Rows are points. Two turns around zero, p and q, are shown by what they do to some points. Where does a point land after both, in the order given? Backwards means that the second turn is done in reverse. Each puzzle has new turns, and all numbers are rounded.

Turn p:
[ 0.18 -0.66] -> [ 0.25 -0.64]
[-0.12  0.00] -> [-0.12 -0.01]
[0.28 0.22] -> [0.25 0.25]
[-0.29  0.34] -> [-0.33  0.31]
[-0.06  0.10] -> [-0.07  0.09]
Turn q:
[-0.48 -0.03] -> [-0.46 -0.12]
[0.59 0.20] -> [0.54 0.31]
[-0.08 -0.19] -> [-0.04 -0.20]
[-0.02  0.02] -> [-0.02  0.02]
Where do these land?
p, then q backwards: [0.49 0.25] -> [0.51 0.21]
q, then p: [-0.23  0.02] -> [-0.23 -0.05]
q, then p backwards: [-0.26 -0.27] -> [-0.23 -0.29]

Turn p:
[ 0.15 -0.06 -0.06] -> [0.17 0.02 0.01]
[ 0.13 -0.23  0.41] -> [ 0.06 -0.27  0.40]
[-0.30 -0.31 -0.42] -> [ 0.07 -0.27 -0.54]
[0.02 0.60 0.08] -> [-0.30  0.51  0.13]
Turn q:
[ 0.08  0.17 -0.15] -> [-0.03  0.21 -0.11]
[0.09 0.07 0.78] -> [ 0.14 -0.03  0.77]
[-0.24 -0.03 -0.40] -> [-0.25 -0.07 -0.39]
[ 0.07 -0.21 -0.22] -> [ 0.13 -0.11 -0.26]
Where do these land?
p, then q: [ 0.12 -0.43  0.07] -> [ 0.41 -0.19  0.00]
q, then p: [-0.48  0.16  0.07] -> [-0.39 -0.31 -0.14]
p, then q backwards: [ 0.15 -0.18 -0.03] -> [ 0.15 -0.17  0.07]
q, then p: [ 0.18  0.08 -0.47] -> [ 0.11  0.36 -0.34]
q, then p: [ 0.47 -0.10  0.26] -> [0.26 0.20 0.43]
q, then p: [-0.44  0.46  0.10] -> [-0.63 -0.13 -0.08]

Turn p:
[-0.16 -0.12  0.61] -> [-0.03  0.07  0.64]
[ 0.15 -0.14  0.18] -> [0.21 0.01 0.17]
[-0.11 -0.06 -0.57] -> [-0.12 -0.31 -0.48]
[ 0.13  0.32 -0.22] -> [-0.05  0.24 -0.33]
Turn q:
[0.21 0.13 0.26] -> [0.22 0.15 0.24]
[-0.28  0.10 -0.75] -> [-0.28  0.02 -0.76]
[-0.11 -0.03  0.28] -> [-0.11  0.01  0.28]
[ 0.18 -0.20  0.21] -> [ 0.18 -0.18  0.23]
Where do these land?
q, then p backwards: [-0.32  0.27  0.40] -> [-0.23  0.30  0.43]
p, then q: [0.03 0.42 0.14] -> [-0.14  0.42 -0.05]
q, then p backwards: [ 0.31 -0.41 -0.13] -> [ 0.11 -0.47 -0.21]
q, then p: [-0.09 -0.16  0.18] -> [ 0.00 -0.08  0.25]
p, then q backwards: [ 0.07 -0.11 -0.59] -> [ 0.07 -0.22 -0.56]

Turn p:
[0.23 0.05 0.33 0.11] -> [0.25 0.23 0.17 0.18]
[-0.13 -0.13 -0.06 -0.07] -> [-0.06 -0.13  0.04 -0.14]
[-0.03  0.10 -1.14  0.06] -> [-0.32 -0.51 -0.97 -0.07]
[-0.19  0.12  0.26  0.14] -> [-0.13  0.05  0.28  0.20]
[ 0.05  0.10  0.31 -0.26] -> [ 0.01  0.35  0.20 -0.13]
[ 0.06 -0.24  0.30  0.02] -> [ 0.25  0.00  0.29 -0.04]
Turn q:
[ 0.36 -0.07  0.01  0.00] -> [ 0.32 -0.09  0.03 -0.15]
[ 0.31 -0.20 -0.50  0.08] -> [ 0.34 -0.38 -0.36  0.09]
[ 0.32  0.39 -0.16 -0.15] -> [ 0.29  0.28 -0.32 -0.19]
[-0.44  0.06  0.33  0.20] -> [-0.35  0.21  0.34  0.25]
[-0.56 -0.19  0.32 -0.13] -> [-0.61 -0.03  0.31  0.00]
Where do these land?
p, then q: [-0.26  0.23 -0.24  0.36] -> [-0.16 -0.23  0.08  0.47]
q, then p backwards: [-0.10 -0.14  0.06  0.32] -> [-0.10  0.02  0.17  0.31]
q, then p: [-0.01  0.22  0.20  0.27] -> [-0.01  0.22  0.05  0.33]
q, then p: [ 0.28 -0.02 -0.31 -0.12] -> [ 0.17 -0.08 -0.33 -0.20]
p, then q: [ 0.09 -0.29  0.29 -0.83] -> [-0.16  0.38 -0.16 -0.82]

Turn p:
[-0.35 -0.16  0.26  0.38  0.13 -0.12] -> [-0.39 -0.13  0.13  0.36  0.20  0.19]
[-0.07 -0.11 -0.40  0.27 -0.13 -0.30] -> [-0.31 -0.08 -0.40  0.15 -0.15 -0.23]
[-0.04  0.05  0.63 -0.04  0.02 -0.15] -> [-0.02 -0.03  0.60  0.16  0.18 -0.05]
[ 0.11  0.15  0.11 -0.40  0.48 -0.01] -> [ 0.42  0.02  0.07 -0.13  0.49 -0.07]
[ 0.21  0.33 -0.28  0.23 -0.33  0.15] -> [ 0.11  0.33 -0.21  0.11 -0.49 -0.03]
[ 0.21 -0.23  0.20 -0.53  0.45  0.55] -> [ 0.58 -0.25  0.16 -0.46  0.32  0.43]
[-0.15  0.40 -0.56 -0.19 -0.44 -0.03] -> [-0.16  0.56 -0.37 -0.32 -0.28 -0.28]
[ 0.07 -0.42  0.04  0.28 -0.17 -0.10] -> [-0.23 -0.41  0.01  0.14 -0.25  0.02]
Turn q:
[-0.16 -0.30 -0.06 -0.23  0.25  0.29] -> [ 0.10 -0.28 -0.09 -0.02  0.21  0.42]
[-0.21 -0.57 -0.16 -0.26 -0.29  0.21] -> [ 0.32 -0.58 -0.29  0.13 -0.14  0.17]
[ 0.20  0.61 -0.07 -0.05  0.06 -0.38] -> [-0.22  0.42  0.06 -0.42  0.05 -0.40]
[-0.12  0.55  0.36  0.24  0.03 -0.39] -> [-0.52  0.38  0.33 -0.15 -0.27 -0.21]
[ 0.27 -0.58 -0.09 -0.09  0.14 -0.08] -> [ 0.26 -0.43  0.10  0.19  0.38 -0.10]
[-0.12  0.56 -0.08  0.50 -0.03 -0.08] -> [-0.41  0.59 -0.13  0.13 -0.16 -0.14]
[ 0.14 -0.27  0.11 -0.11 -0.16  0.43] -> [ 0.47 -0.10  0.03  0.14 -0.07  0.26]
Where do these land?
p, then q: [ 0.21 -0.21  0.31 -0.32 -0.29 -0.34] -> [-0.06 -0.44  0.45 -0.11 -0.19 -0.19]
q, then p: [ 0.29  0.37 -0.04  0.05 -0.24 -0.26] -> [-0.02  0.23  0.12  0.05  0.07 -0.53]
q, then p: [-0.06 -0.42  0.23 -0.36  0.57  0.28] -> [ 0.33 -0.38  0.16 -0.16  0.20  0.65]
p, then q: [ 0.34 -0.30  0.06  0.27 -0.03  0.47] -> [ 0.58 -0.03 -0.08  0.35 -0.15  0.09]
q, then p: [ 0.04  0.38 -0.06  0.19 -0.31  0.57] -> [ 0.29  0.52 -0.16  0.06 -0.46 -0.05]
q, then p: [-0.14  0.18 -0.19  0.10  0.15 -0.24] -> [-0.23  0.15 -0.15 -0.05  0.27 -0.05]
p, then q backwards: [-0.35 -0.31  0.40 -0.16  0.39 -0.36] -> [ 0.12 -0.36  0.00 -0.01  0.64 -0.36]
q, then p backwards: [-0.09 -0.13 -0.33  0.36 -0.04  0.23] -> [-0.03  0.15 -0.24  0.41  0.26 -0.04]
q, then p backwards: [-0.25  0.44 -0.37 -0.14 -0.21 -0.35] -> [-0.16 -0.05 -0.58 -0.21 -0.35 -0.20]

Turn p:
[-0.41 -0.63  0.08 -0.26  0.01  0.00 -0.25 -0.17] -> [-0.68 -0.28 -0.11 -0.29 -0.22  0.02 -0.09 -0.20]
[-0.23 -0.48  0.43 -0.25 -0.02 -0.51 -0.15 -0.14] -> [-0.51 -0.22  0.41 -0.47 -0.01 -0.24 -0.18 -0.21]
[ 0.21  0.16 -0.14  0.41  0.24  0.27  0.25 -0.05] -> [ 0.27 -0.07 -0.07  0.53  0.20  0.19  0.09 -0.02]
[ 0.61  0.31 -0.43  0.27  0.24  0.17  0.02  0.33] -> [ 0.77 -0.14 -0.36  0.37  0.13 -0.12 -0.01  0.13]
[ 0.39  0.17  0.02  0.34 -0.06  0.24  0.41  0.07] -> [ 0.41 -0.05  0.19  0.47  0.00  0.11  0.27  0.12]
[ 0.03 -0.11  0.10 -0.29 -0.27  0.05 -0.19 -0.44] -> [-0.10  0.11  0.12 -0.24 -0.41  0.19 -0.12 -0.31]
[-0.48 -0.01  0.28 -0.06  0.05 -0.22 -0.38 -0.33] -> [-0.50  0.21  0.13 -0.26  0.11  0.12 -0.43 -0.14]
[ 0.18  0.28 -0.04  0.28 -0.16  0.42  0.10  0.46] -> [ 0.34  0.02 -0.12  0.33 -0.08  0.10  0.14  0.58]
[-0.46 -0.22 -0.26 -0.15 -0.24 -0.44  0.07 -0.12] -> [-0.50  0.28 -0.05 -0.16 -0.05 -0.43  0.15 -0.24]
[ 0.17  0.62 -0.27 -0.33  0.41  0.18  0.47  0.49] -> [ 0.63  0.11 -0.36 -0.17  0.54  0.12  0.56  0.27]
[-0.02 -0.09  0.22  0.03 -0.21 -0.17 -0.35 -0.12] -> [-0.14  0.04  0.20 -0.13 -0.21 -0.08 -0.37 -0.01]
Turn q:
[ 0.04 -0.25  0.10  0.13  0.18  0.42  0.19 -0.43] -> [-0.22 -0.33  0.07  0.12  0.01  0.46  0.25 -0.28]
[-0.37  0.00  0.38  0.20 -0.11 -0.14 -0.52  0.01] -> [-0.28  0.12  0.30  0.23 -0.23 -0.40 -0.34 -0.24]
[ 0.24  0.15 -0.11  0.15 -0.44 -0.17 -0.33 -0.13] -> [ 0.34  0.15 -0.12  0.01 -0.42 -0.26  0.03 -0.25]
[-0.44 -0.42 -0.07  0.18 -0.16 -0.25  0.17  0.50] -> [-0.33 -0.35  0.03 -0.14 -0.12 -0.45 -0.11  0.54]
[ 0.26  0.39 -0.01  0.37  0.14  0.52 -0.20 -0.32] -> [ 0.21  0.16  0.07  0.58 -0.23  0.48  0.14 -0.27]
[ 0.26 -0.41  0.13 -0.30  0.17 -0.35  0.21  0.44] -> [ 0.21 -0.35  0.12 -0.37  0.52 -0.30 -0.07  0.23]
[-0.12  0.41 -0.31 -0.59 -0.52 -0.05  0.04  0.40] -> [ 0.24  0.47 -0.30 -0.56 -0.22  0.03 -0.42  0.40]
[-0.05  0.21  0.35  0.08  0.39 -0.07  0.27 -0.33] -> [-0.25  0.23  0.31  0.10  0.32  0.16  0.36 -0.16]
[ 0.19 -0.10 -0.45 -0.22  0.36  0.10  0.18 -0.14] -> [ 0.08 -0.13 -0.47  0.02  0.37  0.29  0.16  0.03]
Where do these land?
q, then p backwards: [ 0.13  0.09  0.20  0.25 -0.10 -0.16  0.19  0.01] -> [ 0.11  0.00  0.11 -0.06 -0.23 -0.11  0.32  0.08]
q, then p: [ 0.39 -0.26  0.35 -0.29 -0.12  0.27  0.36 -0.42] -> [-0.06 -0.29  0.10 -0.22 -0.25  0.61  0.33 -0.35]
q, then p backwards: [ 0.19 -0.02  0.28  0.34 -0.25  0.66 -0.22 -0.35] -> [ 0.42 -0.28  0.18  0.09 -0.19  0.39  0.07 -0.64]
p, then q: [-0.06 -0.37  0.11 -0.18 -0.74  0.30 -0.49  0.03] -> [ 0.01  0.08 -0.03 -0.49 -0.74 -0.21 -0.47  0.12]
p, then q: [-0.33  0.21 -0.51 -0.05  0.39  0.10  0.01 -0.34] -> [-0.16  0.24 -0.52  0.38  0.05  0.35  0.25 -0.03]
p, then q: [ 0.11 -0.43 -0.22 -0.17  0.19 -0.45  0.00  0.34] -> [-0.16 -0.17 -0.29 -0.33  0.37 -0.47  0.15 -0.09]
q, then p: [-0.24  0.26 -0.53  0.48 -0.21  0.12  0.15 -0.06] -> [ 0.02  0.35 -0.10  0.39 -0.21 -0.31  0.38  0.39]
p, then q: [ 0.04  0.30 -0.51 -0.14  0.19 -0.25 -0.07  0.47] -> [ 0.37  0.16 -0.46  0.01  0.44 -0.23  0.18  0.21]
q, then p: [-0.03 -0.02  0.51 -0.16  0.42 -0.38  0.01  0.24] -> [-0.06 -0.21  0.24 -0.29  0.62  0.09 -0.29 -0.03]
q, then p backwards: [ 0.11  0.15  0.16 -0.32  0.14 -0.28 -0.33 -0.25] -> [-0.03  0.23 -0.24 -0.03  0.18 -0.41 -0.02 -0.34]
q, then p backwards: [-0.32  0.09  0.17  0.24  0.07  0.07  0.40  0.32] -> [-0.27 -0.02  0.44  0.15 -0.25  0.09  0.13  0.30]

Turn p:
[ 0.06 -0.23  0.29 -0.06  0.34 -0.43  0.25  0.06  0.08] -> [ 0.06 -0.20  0.51  0.04  0.06 -0.29  0.33 -0.07  0.10]
[ 0.20 -0.37  0.32  0.01  0.05  0.32 -0.68  0.53  0.19] -> [ 0.08 -0.54 -0.19 -0.10  0.06 -0.07 -0.32  0.63  0.56]
[-0.28 -0.10  0.16  0.39  0.16 -0.65 -0.04  0.09  0.13] -> [-0.26 -0.18  0.32  0.32 -0.31 -0.58  0.07 -0.05 -0.02]
[-0.01 -0.15 -0.36  0.02 -0.02  0.76 -0.32 -0.35 -0.29] -> [ 0.17 -0.08 -0.49  0.15  0.41  0.51 -0.54 -0.05 -0.19]
[-0.58  0.24  0.17 -0.48 -0.20  0.16  0.37 -0.24  0.16] -> [-0.59  0.23  0.29 -0.34  0.00  0.51  0.06 -0.29 -0.06]
[ 0.10  0.12 -0.03  0.03 -0.23  0.22  0.11  0.09 -0.37] -> [ 0.24  0.13 -0.08 -0.19 -0.10  0.19 -0.11  0.15 -0.30]
[ 0.31  0.37 -0.44  0.32  0.13  0.25  0.14 -0.05 -0.10] -> [ 0.30  0.32 -0.41  0.36  0.02  0.17  0.22  0.09 -0.25]
[ 0.31  0.12  0.55 -0.06  0.24 -0.51 -0.27 -0.34 -0.18] -> [ 0.33  0.30  0.62  0.17  0.03 -0.36 -0.25 -0.07  0.38]
[-0.12  0.08 -0.75 -0.19  0.00 -0.23  0.14  0.27  0.14] -> [-0.32  0.13 -0.47 -0.15  0.23 -0.32  0.42 -0.07 -0.28]
[ 0.01 -0.09  0.07  0.02 -0.46  0.13  0.28 -0.06  0.25] -> [-0.01 -0.12 -0.12 -0.26 -0.36  0.26  0.11 -0.27  0.06]
Turn q:
[ 0.35  0.31  0.27  0.03  0.35  0.53  0.15  0.02 -0.18] -> [ 0.09  0.20  0.43 -0.06  0.14  0.56  0.10 -0.11 -0.39]
[-0.10  0.15 -0.19  0.46  0.27  0.04  0.53  0.12 -0.31] -> [-0.51  0.22  0.04  0.02  0.34  0.02  0.47  0.07 -0.30]
[-0.14 -0.19  0.19 -0.34 -0.54 -0.27 -0.24 -0.41 -0.47] -> [ 0.14 -0.25  0.01 -0.19 -0.46 -0.64 -0.23 -0.44 -0.15]
[-0.04 -0.07  0.15  0.02 -0.15  0.10  0.42  0.15  0.27] -> [-0.17  0.00  0.00 -0.13 -0.30  0.23  0.28  0.23  0.14]
[-0.23  0.30 -0.10  0.31  0.06  0.12 -0.35  0.31  0.06] -> [-0.26  0.35  0.01  0.30  0.18  0.08 -0.39  0.12  0.06]
[ 0.17 -0.33 -0.57 -0.34 -0.56 -0.35 -0.30 -0.19  0.48] -> [ 0.48 -0.17 -0.76  0.12 -0.25 -0.26 -0.04 -0.19  0.59]
[-0.10  0.43 -0.07 -0.26  0.30 -0.09 -0.25  0.16  0.22] -> [ 0.11  0.24  0.02 -0.25  0.36  0.12 -0.39  0.11  0.24]
[ 0.15 -0.26  0.17 -0.32 -0.14 -0.35 -0.43  0.16 -0.36] -> [ 0.45 -0.11 -0.05 -0.03 -0.17 -0.48 -0.34  0.14 -0.30]
[ 0.29  0.11  0.28  0.51  0.26 -0.23  0.03  0.04  0.23] -> [ 0.11  0.17  0.46  0.33  0.20 -0.02  0.30  0.30  0.19]
[-0.34 -0.45 -0.13 -0.07  0.14  0.50  0.45 -0.36  0.05] -> [-0.44 -0.65 -0.15 -0.12 -0.04  0.40  0.26 -0.23 -0.08]
Where do these land?
q, then p backwards: [-0.43 -0.40 -0.12  0.05  0.16  0.02 -0.34 -0.08 -0.05] -> [-0.31 -0.43 -0.10  0.20  0.12  0.08 -0.39  0.02  0.02]
q, then p: [-0.91  0.17 -0.07  0.03 -0.31  0.00 -0.16  0.83  0.20] -> [-0.96  0.14 -0.52 -0.15 -0.09 -0.33 -0.32  0.51 -0.03]
q, then p: [ 0.34  0.37  0.42  0.24  0.18 -0.19  0.02  0.08  0.14] -> [ 0.14  0.18  0.36  0.02 -0.30  0.17  0.24  0.36  0.30]
q, then p: [ 0.15 -0.36  0.13 -0.41 -0.18 -0.13  0.12  0.24  0.09] -> [ 0.23 -0.09 -0.30 -0.52  0.00 -0.16  0.12  0.04 -0.03]
p, then q: [ 0.16 -0.07  0.03  0.17 -0.32  0.14 -0.38 -0.48 -0.11] -> [ 0.35  0.05 -0.05  0.43  0.08  0.02 -0.25 -0.38  0.22]
q, then p: [-0.04 -0.23  0.03 -0.07  0.11  0.35  0.37 -0.24 -0.10] -> [ 0.04 -0.28  0.13 -0.18  0.16  0.34 -0.10 -0.23 -0.27]
p, then q: [ 0.11 -0.20 -0.02 -0.32  0.01  0.14 -0.16  0.49 -0.34] -> [ 0.33 -0.06 -0.23 -0.25  0.16  0.04 -0.20  0.42 -0.30]
q, then p: [-0.11  0.55  0.07 -0.14  0.10 -0.12 -0.30 -0.07  0.18] -> [-0.16  0.27  0.07  0.17  0.13  0.01 -0.07  0.13  0.57]
p, then q: [ 0.38 -0.02 -0.27  0.17  0.20  0.23 -0.11 -0.21  0.23] -> [ 0.02  0.06 -0.15  0.35  0.31  0.24  0.36 -0.08  0.14]
p, then q backwards: [ 0.34  0.18 -0.19  0.28  0.05 -0.44  0.94 -0.56 -0.22] -> [ 0.95  0.21  0.07  0.24 -0.34  0.21  0.14 -0.45 -0.57]
